Each row of a before or after table is a point. One or more steps were done to the points. Then noise was added and the rows were shuffled. The steps act on how far a point lies along the listed directions, d1 being the first. What was done? A step turns or swaps two directions, mirrors them in a line or flattens them onto one, adds a multiple of one to another, or multiplies one. Angles are multiples of 10 degrees, from the lower direction toward the higher: turns from -170 to 170, lines from 10 to 170 but not 90. Use the fewest steps. Two steps may share a direction if one is a turn and the other turns, adds or multiplies; they go together, in the order done. Otherwise the lowest direction goes first.

Directions:
(1): [-31,  -3,  49]
(2): [37, 37, 26]
(3): [ 32, -45,  18]
Before:
array([[ 34,   2,  13],
       [ 12,  12,  -8],
       [ 30,   8,   6],
       [ 25,  -9,   1],
       [-18,  -9,  35],
       [ -3,  37,  48],
       [-20,  11,   4],
       [ 25, -18,  -9],
       [ -9,   2,  -9],
       [-19,  19,  34],
       [-27,   7,   2]])
After:
array([[ 20, -13,  -2],
       [  5,   6, -13],
       [ 31,  -1,   9],
       [ 26,   4,   2],
       [ -2,  37,  46],
       [-10,  -1,  -9],
       [-15,  17,   8],
       [ 15, -26, -15],
       [  0,   9,  47],
       [-19,  14,   7],
       [ 14,  55,  61]])
Steps: add 0.7 times d1 to d2

Directions:
(1): [42,  5, 47, 30,  4, 20, 40, 20,  6]
(2): [ -3, -25,  -6, -60,  26,  28,  40,   6,  -8]
(3): [ 18, -43, -20,   1, -38, -22,  26, -19,  43]
(4): [-53, -24,   5,  32,  36, -19,  21,  23,  19]
(5): [ -8, -27,  -7,  36,   6,  37,   6, -54, -31]
Before:
array([[  2,   5,  -1,  -4,   2,   0,  -7,   4, -11],
       [ 43,  11,  10,  16, -32,  19,  -2, -23,  -8],
       [ -9,  -3,  -6, -17,   9,  -5,  13,  12,  -2],
       [ 24,  -7,  24,  60, -10,  10,  -2, -10,   5],
       [ 11,  10,  -2,  20, -14,  26, -17, -20, -22],
       [-13, -18, -11,   1, -15, -18,   8,  -5,  16],
       [-16,  -5,   3,  30,  12,   6,   9,  -1,  -8],
       [  4,  24,   7,   0,   3,   1, -13,   5,  -2],
       [ 28,   3,   1, -13,  -4,  26, -13, -28, -23],
       [ -4,  16,   1, -12,   7,   7,  -4,   0,  -8]])
After:
array([[ 16, -11,   1,  22, -17,  -5,  18,   0,  14],
       [ -6, -14, -13, -14,   4,  -1,  14,  -4,  -6],
       [-33,  -7,  -2,  15,   8, -10,   0,   3,   0],
       [ 25,  18,  18,   6,  10,  29, -14, -10, -28],
       [  9,   6,  -5, -13,  -7,   7,  -1, -12,  -1],
       [ 23,  24,  12,  23, -15,  20, -14,  -1, -12],
       [ 17,  40,  33,  13,   7,  13, -10,  21, -18],
       [  9,   1,  -4,  -5,  -4,   0,  -6,  -3,  -9],
       [ 26,  14,  36,  35,  -2,  -7,   1,  32,  20],
       [ 12,  16,  -3, -14, -11,  -2, -10,  -3,   8]])
Steps: turn d1 and d5 by -40 degrees; turn d2 and d5 by 30 degrees; mirror d3 and d4 in the line at 60 degrees
